Every row gives one point. The points of each table are mixes of a few directions, plus a little noise. How many directions does each table use, and how many do they share? Where both have some left over, give the other angles between the two spaces (their principal angles), to ten degrees, smallest first.
In the rows, 128 means zero.

First (6 x 2):
[[141  96]
 [118 152]
 [100 198]
 [157  56]
 [113 166]
 [140  99]]
Second (6 x 2):
[[148  78]
 [147  81]
 [119 151]
 [137 105]
 [ 92 219]
 [125 136]]
Directions: first 1, second 1, shared 1

First (8 x 4):
[[203  71 142 185]
 [ 75 127 151  94]
 [167  88 144 160]
 [ 88 166 114  96]
 [ 94 106 160 110]
 [131 106 144 134]
 [165 157  89 147]
 [100 204  78  98]]
Second (5 x 4):
[[135  86 221 138]
 [128 170  76 121]
 [128 151  99 125]
 [140 185 125 126]
 [109  46 119 128]]
Directions: first 2, second 2, shared 1; angles 90

First (7 x 9):
[[177 116 200 176  95 159 200 113 147]
 [124 128 134 125 122 131 111 139 132]
 [168 149 135 134 132 155 141 143 109]
 [145 111 129 156 137 116 220  64 131]
 [ 64 136  77  99 179 106  80 157 116]
 [189 138 114  96  51 126  66 101 125]
 [ 28 119 107 110 181 105  76 178 137]]
Second (9 x 9):
[[108 132 143 154 107 140 102 129 103]
 [102 134 149 162 101 145  94 129  95]
 [107 133 144 156 106 141 101 129 102]
 [114 130 138 145 115 137 110 128 112]
 [157 122 105  90 158 110 167 127 164]
 [151 123 110  98 151 115 157 127 157]
 [205 112  68  29 208  82 228 125 223]
 [ 61 143 180 214  60 169  42 130  45]
 [146 124 114 105 147 117 151 127 151]]
Directions: first 4, second 1, shared 0; angles 60

First (9 x 14):
[[122 168 107 160 133 154  94  44  88 199 138  57 146 123]
 [198 125 179 101 123 100 150 147 172  38 113 217 114 153]
 [103 126  72 140 106 142 109  99  83 177 159  64 139  93]
 [135 118  86 126 124  99 139 114  48 179 121  74  80 154]
 [186 107 173 118  94 116 131 138 174  55 139 203 107 102]
 [146  80 184 134  97 129 118 130 137 115 112 188  98 110]
 [138 107 180 131 130 125 129 134 139 122  98 172 106 145]
 [ 45 151  66 102 176 149 142 177 136 124 125 100 225 154]
 [ 80 171 107 140 169 138 140 170 175 142 147  77 137 118]]
Second (10 x 14):
[[107  62 107  77 109 110 148 188  97 111 101 186 131 174]
 [193 191 106 159 179  68 184 118  96  54 148  38 117  71]
 [183 156  93 132 169  58 195 152  78  43 133  69 119  95]
 [116  95 119 103 118 122 135 156 115 123 115 158 130 151]
 [132 187 161 180 134 170  85  57 178 175 155  87 128  91]
 [ 93 127 160 141 103 186  72  92 174 196 133 154 134 138]
 [ 82  91 147 112  93 174  85 126 156 184 118 186 136 163]
 [112 124 141 130 116 152 105 116 146 156 129 143 131 135]
 [ 98 122 152 134 106 173  84 104 163 183 130 155 133 140]
 [163 124  93 111 153  67 188 169  77  55 120 106 122 121]]
Directions: first 6, second 2, shared 1; angles 40

First (10 x 20):
[[ 45 180 223 138 166 106 183 111 153  76 144 133 241 124 145 142 247 170
  108 138]
 [168 126  76 119 130 121 126 101 122 162 111 133 102 128 129 104 114 114
  117 138]
 [112  90 127 114 108 156  87 219 138 116 184 130  72 131 127 139  87  84
  179 110]
 [141 137  74 173  64 121 145  55 118 161  50 117 152 136  84 153 106 140
   91 103]
 [139  94 155 112 136 150  89 192 118 106 164 120  76 126 135 136  75 120
  165 125]
 [161 141 117 119  68  93 151  61  82 154  88 111 104 101  77 129  96 111
  154 140]
 [ 71 174 184 118 206 127 155 129 163 140 134 181 230 126 223  99 201 175
   40 139]
 [163 139  98 142  89 112 139  57  99 174  59 127 132 117 112 128  85 142
   92 125]
 [119 117 101 119 134 133 122 163 150 119 168 127 106 137 122 118 157  92
  159 130]
 [162  80 124 126 179 159  82 193 138  74 175  99  63 153 126 131 111 131
  174 132]]
Second (8 x 20):
[[129 128 126 132 127 129 129 124 129 127 123 126 131 130 125 130 128 132
  125 126]
 [131 128 122 150 124 132 131 109 130 121 105 117 143 138 117 141 129 148
  113 120]
 [117 128 146  65 138 118 120 183 124 148 195 158  86 100 161  90 123  71
  171 152]
 [119 128 143  75 135 119 121 174 124 145 185 153  92 104 155  96 123  80
  164 148]
 [146 128  97 239 112 145 143  31 136  92  11  77 202 178  70 196 137 228
   52  86]
 [113 128 153  41 141 114 117 206 122 156 221 169  70  88 174  75 121  50
  188 161]
 [142 128 103 216 115 143 139  50 134  99  34  87 186 168  82 182 135 207
   68  95]
 [124 128 134 106 131 125 125 147 127 135 151 138 114 118 140 115 126 108
  143 136]]
Directions: first 6, second 1, shared 1

First (8 x 32):
[[ 42 134 161  94 103 142 120 111 145  62  49 148 141 184 110 171 140  75
  147  55 166 180 140 121 181 186 157 163 202 215 199 167]
 [103 129 126 110 105 165 123  89 115  73 132 129  92 179  98  98  67 127
  122  76  88 190 154 100 105 155 126 109 161 195 167 107]
 [115 164  95 134 134 131  84 109 148 174 127 146 131  73 113  69 118 121
  135 129  93 160 156 145  88 142 123 137 139 131  98  93]
 [146 129 117 122 108 109 147 145 101 132 158 119 155 164 195 186 182 126
  101 185 192 105  99 140 182 117 157  62  48  88 127 164]
 [131 126 146 177 131 149  96  99 130 156 139 118 139  77 122  92 112 151
  163 147 101 134 118 131  81 141 128 213 140 103 109  98]
 [145 122 132 131 145 106 142 156 135 148 123 127 140 108 135 146 153 128
  127 147 146  89 116 137 141 107 122 132 119  99 112 141]
 [211  94 113 121 145  99 192 178  98 128 187 103 106 156 154 160 136 165
   82 173 138  53 103 117 144  58 104  37  52  69 103 142]
 [130 128 133 137 153 122 120 136 152 148 110 134 124  84  96 101 116 131
  146 114 100 114 137 131 101 119 105 172 164 126 110 113]]
Second (11 x 32):
[[159  57 116 127  91 156 131 105 103 129 152 125 105 100 141  99  64 145
  109  92  97 128 171 115 121 103 136 150 170 162 120 117]
 [147  95  97  95  87 150 150 124  90 106 174 120 106 169 147 122  87 136
   77 116 119 140 165 117 143 106 139  44 110 167 129 131]
 [152 113 116 120 128 109 123  85 123  87 102 154  70 147 147 137 104 120
  135  65 117 169 110  91 133 146 124 130 152 134 181 121]
 [134 162 102 133 123  97  96  91 125 131 115 155 119 132 186 151 167 107
  137 133 159 172  92 126 147 164 151 111  89  90 155 128]
 [104 109 138 106 113 166 147 132 121  92 137 114 116 164  81 105  77 134
  112  95  96 137 168 117 116 123 119 111 165 196 136 124]
 [129 152 145 124 173  94 142 129 152  86  82 143  91 160 102 152 141 118
  152  90 125 135  86 103 126 143  97 135 144 115 173 129]
 [177 103  59 129  60 123  96  88  77 179 189 140 137  97 249 132 139 128
   85 170 165 154 141 144 163 121 187  68  54  92 102 130]
 [120 176 167 132 209  77 151 152 175  86  60 141 100 161  74 164 168 116
  172 101 130 111  62 106 121 143  77 153 144  95 174 134]
 [106 184 169 162 192 101 139 208 172 192 116 106 206  85  91 148 218 133
  160 225 162  41  88 176 120 109 104 167  87  53  67 145]
 [ 85 128 135 147  91 177  92 125 124 178 151 111 192  78 123  89 122 132
  133 169 125 133 173 166 113 139 160 178 140 154  79 121]
 [ 95 129 163 134 142 157 142 169 145 142 131 102 167 115  67 107 122 139
  136 151 112  88 152 148 107 112 113 161 153 151  93 129]]
Directions: first 5, second 5, shared 3; angles 60, 80

First (10 x 32):
[[126 125 133 119 124 133 130 132 144 130 132 123 129 128 122 123 122 119
  130 138 125 134 136 131 127 130 126 124 129 135 133 125]
 [132 136 111 155 138 112 120 114  81 122 116 144 127 126 147 142 149 154
  124  96 136 109 106 121 130 124 135 140 123 110 115 137]
 [125 121 140 107 120 140 133 138 164 133 138 117 129 129 114 117 113 108
  132 152 122 142 145 134 127 130 122 119 131 142 139 120]
 [124 121 143 105 119 142 134 139 168 133 137 115 129 128 112 116 110 105
  132 154 121 144 148 134 127 131 122 118 132 143 140 120]
 [127 125 133 119 125 133 130 133 143 130 132 123 129 127 122 124 121 119
  129 139 125 134 135 130 127 130 126 124 129 134 132 125]
 [124 121 141 108 120 140 133 138 162 132 136 117 129 129 115 118 113 109
  131 151 122 142 145 135 127 132 122 120 132 141 138 121]
 [139 149  85 198 154  87 108  94   7 113  98 167 125 124 176 163 182 194
  117  47 150  80  71 107 134 117 147 159 115  82  93 151]
 [128 126 133 121 125 132 129 131 139 130 131 124 128 128 123 125 123 122
  129 135 126 133 133 130 127 129 126 125 129 132 131 126]
 [128 128 128 127 128 128 128 128 129 128 128 128 128 128 128 127 128 128
  127 129 127 129 130 128 128 129 128 128 128 128 128 128]
 [126 125 132 119 125 133 130 131 142 130 132 123 128 129 122 124 121 121
  129 138 126 133 135 130 127 129 126 124 129 133 132 125]]
Second (8 x 32):
[[129 126 130 129 129 132 119 128 126 125 131 120 122 125 125 127 132 129
  128 133 136 122 122 125 132 125 129 123 118 122 125 127]
 [131 150  93 164 137  88 157 103  65 130  97 182 152 143 169 152 144 162
  121  54 107 127 122 130 113 135 138 167 165 128 120 148]
 [129 135 115 140 131 112 146 123 105 127 113 153 143 134 144 137 129 139
  126  96 111 135 127 132 119 134 129 146 151 132 128 138]
 [123 142 125 121 118 118 141 103 156 151 139 135 127 149 131 125 128 124
  123 133 138 126 163 127 124 122 140 131 132 144 134 122]
 [130 115 143 122 130 149  95 140 139 119 143  93 106 111 109 120 133 121
  132 164 153 113 109 120 143 119 126 104  90 110 122 119]
 [131 115 131 132 136 138 120 152 106 108 117 122 131 110 125 130 124 130
  132 124 115 133  99 130 130 135 116 127 129 116 125 134]
 [122 124 145  99 115 143 134 130 186 143 148 111 124 136 108 113 110 101
  130 167 131 140 161 133 127 127 127 113 126 148 142 115]
 [128 116 141 117 128 145 114 144 142 120 135 106 119 116 112 121 122 117
  132 153 132 129 119 127 135 127 121 113 113 123 129 123]]
Directions: first 1, second 3, shared 1

First (11 x 32):
[[ 80 128 183 142  64 209  94 171  52 124 167 130 152  67 249  64 123 106
  169 142 110 155  98 115  99  95  35 128 176  89 128 187]
 [130  40  94 120  76  95 129 110 123 115 170 121 142 117 121 127  93 146
   69 115 124 176 199 110 151 131 177 100 126 152 169  99]
 [114 117 140 131 103 148 118 138 105 125 144 128 136 108 163 108 122 123
  132 131 122 142 128 122 122 118 107 125 142 119 134 142]
 [127  55 103 122  81 104 127 115 119 117 165 122 142 116 129 123  98 142
   82 119 123 169 186 112 146 129 163 105 129 146 162 107]
 [125 102 122 126 108 124 126 126 120 123 144 126 134 120 134 122 117 132
  113 125 125 144 147 122 133 126 136 120 131 132 141 124]
 [152 160 113 123 180 100 145 113 169 134  93 130 110 163  69 161 144 133
  128 125 139  96 116 141 134 144 158 137 104 140 112 108]
 [144 206 138 130 197 128 140 128 161 142  76 134 107 160  90 154 160 121
  165 133 138  76  75 148 118 138 119 151 112 121  92 132]
 [107 100 142 133  82 154 113 142  91 121 159 126 143  97 181  98 114 123
  128 131 119 156 137 116 122 113 100 120 149 117 141 146]
 [150 161 115 125 176 102 144 115 165 135  95 129 111 161  73 159 143 133
  130 126 139  97 116 141 133 143 155 137 106 138 113 110]
 [136 216 151 133 193 145 134 137 149 142  78 135 108 153 109 143 164 115
  179 138 137  75  62 148 110 133  98 155 120 112  87 145]
 [144 124 109 123 147 101 139 113 154 129 117 126 121 148  88 149 128 136
  111 122 134 121 140 132 139 139 161 126 112 142 130 107]]
Second (8 x 32):
[[146  78 105 138 107  96 157 111 132 101 161 126 160 116 156 103 125 166
   55 114 115 171 186 144 141 105 154  88 135 161 150 134]
 [112 150 141 118 133 149 102 139 122 148 110 128 104 135 104 148 122  99
  178 137 137 102  95 110 122 148 116 156 122 104 118 117]
 [138  95 114 133 113 109 144 118 130 113 149 126 146 121 143 114 124 150
   85 119 121 155 163 136 136 115 144 105 132 147 142 130]
 [124  85 114 122  98 116 123 122 121 124 149 124 133 121 125 128 107 132
  107 123 127 151 160 115 138 132 149 118 128 135 148 113]
 [152  94 109 144 121  96 167 111 137  97 155 127 164 118 164  97 137 173
   52 113 114 167 179 156 138  97 147  86 138 165 142 145]
 [104 227 169 116 176 181  89 156 127 169  67 134  79 150  89 164 144  70
  247 152 147  52  25 113 102 160  78 191 118  75  84 128]
 [108 158 144 114 134 156  95 142 120 154 105 129  97 137  97 154 120  90
  193 140 140  94  85 104 119 154 112 164 120  97 116 114]
 [140 137 128 138 141 120 147 125 135 117 128 130 141 128 145 116 143 145
  108 124 123 132 132 147 126 113 125 116 132 140 123 143]]
Directions: first 2, second 2, shared 1; angles 90
